Each point is reached from the start by the listed moves, each made once or not at all, plus a little noise. Say if it took an odd or an even number of moves. Then give how often each move was made.

Moves:
(1): [-29 -37  16 -59]
(2): [ 7 54 33  2]
Start: [-27  38   0  15]
Points:
[-27  37  -4  16] -> even (0, 0)
[-18  90  31  17] -> odd (0, 1)

Moves:
(1): [ 50  12   6  12  -4  -7  27 -10 -25]
(2): [ 16 -52 -17   8  29  39 -35 -46  38]
(3): [ 49 -10   5   4 -50  -6 -53  10   6]
(4): [ 58   6  42  11  13 -46   9   6   6]
(5): [-31  11  -6   7   2   9  18 -11 -30]
(6): [  2   6  56 -18  65 -11  26  -7  43]
Start: [-10   9 -22  10   6 -21  -1  -2   9]
Points:
[ 64  16  18  34 -28 -63 -26   2 -10] -> odd (0, 0, 1, 1, 1, 0)
[ 56 -48  22   4  50   3 -61 -46  95] -> odd (0, 1, 1, 0, 0, 1)
[ 59  29  39  15  20 -36  18 -20   2] -> even (1, 0, 1, 0, 1, 1)
[-41  19 -29  16   8 -12  17 -15 -22] -> odd (0, 0, 0, 0, 1, 0)
[ 67  38  18  40  17 -64  54 -18 -39] -> odd (1, 0, 0, 1, 1, 0)

Moves:
(1): [  3  -7   0   5  18 -11  15  15   6 -47 -16   7  -8 -23]
(2): [  2  -8  26  -5 -20   1 -14  -9   0  -4  -3  12 -10  -5]
(3): [ 21  -2  24  -6   7  -2  -6  -6   5  28  17   5 -11 -11]
(4): [-12  -6 -17  -6 -29  -4  13  18  -3   7   2  -4   3  -6]
(5): [-11   0 -14   1   8  -5   4   4 -15   4  29  10  -7  13]
(6): [  9  -5 -15 -15   2   8   8  -6  -4 -18   5   7   0 -10]
(7): [  3   7  -4   5 -12  22  15  -5  -6 -18   1  10   2 -20]
(8): [ 12  -6  10   3 -16   6   6 -16  11  10  -8  12  -1   3]
(9): [  4 -18  -5   7 -28   7  19 -13 -14   1  -6  16  18 -20]
(10): [ 19  15  -6   2  15  14  39  -9 -17  -9  28 -17  17  13]
(11): [  3   6 -11  14 -14  -3   6  -5   3  -2  -5  -3   0  -8]
Start: [ -2   3 -19  -4  -8  -2   2  -5  19   4  -1   6   4 -17]
Points:
[ 35 -18  -4 -20 -79   5  15 -29  29  26   7  34 -16 -57] -> even (0, 1, 1, 1, 0, 1, 0, 1, 0, 0, 1)
[-16 -21 -60   9 -49   6  69  14 -12 -48   8  44  13 -72] -> odd (1, 0, 0, 1, 1, 0, 1, 0, 1, 0, 0)
[ 47   3 -51  12 -62  54  95 -58  -6 -32  15  30  41 -59] -> even (0, 0, 0, 0, 0, 1, 1, 1, 1, 1, 1)
[ 35  -8   0 -10 -74  36  67 -28 -14  11  39  29  21 -68] -> even (0, 1, 1, 1, 0, 0, 1, 0, 1, 1, 0)
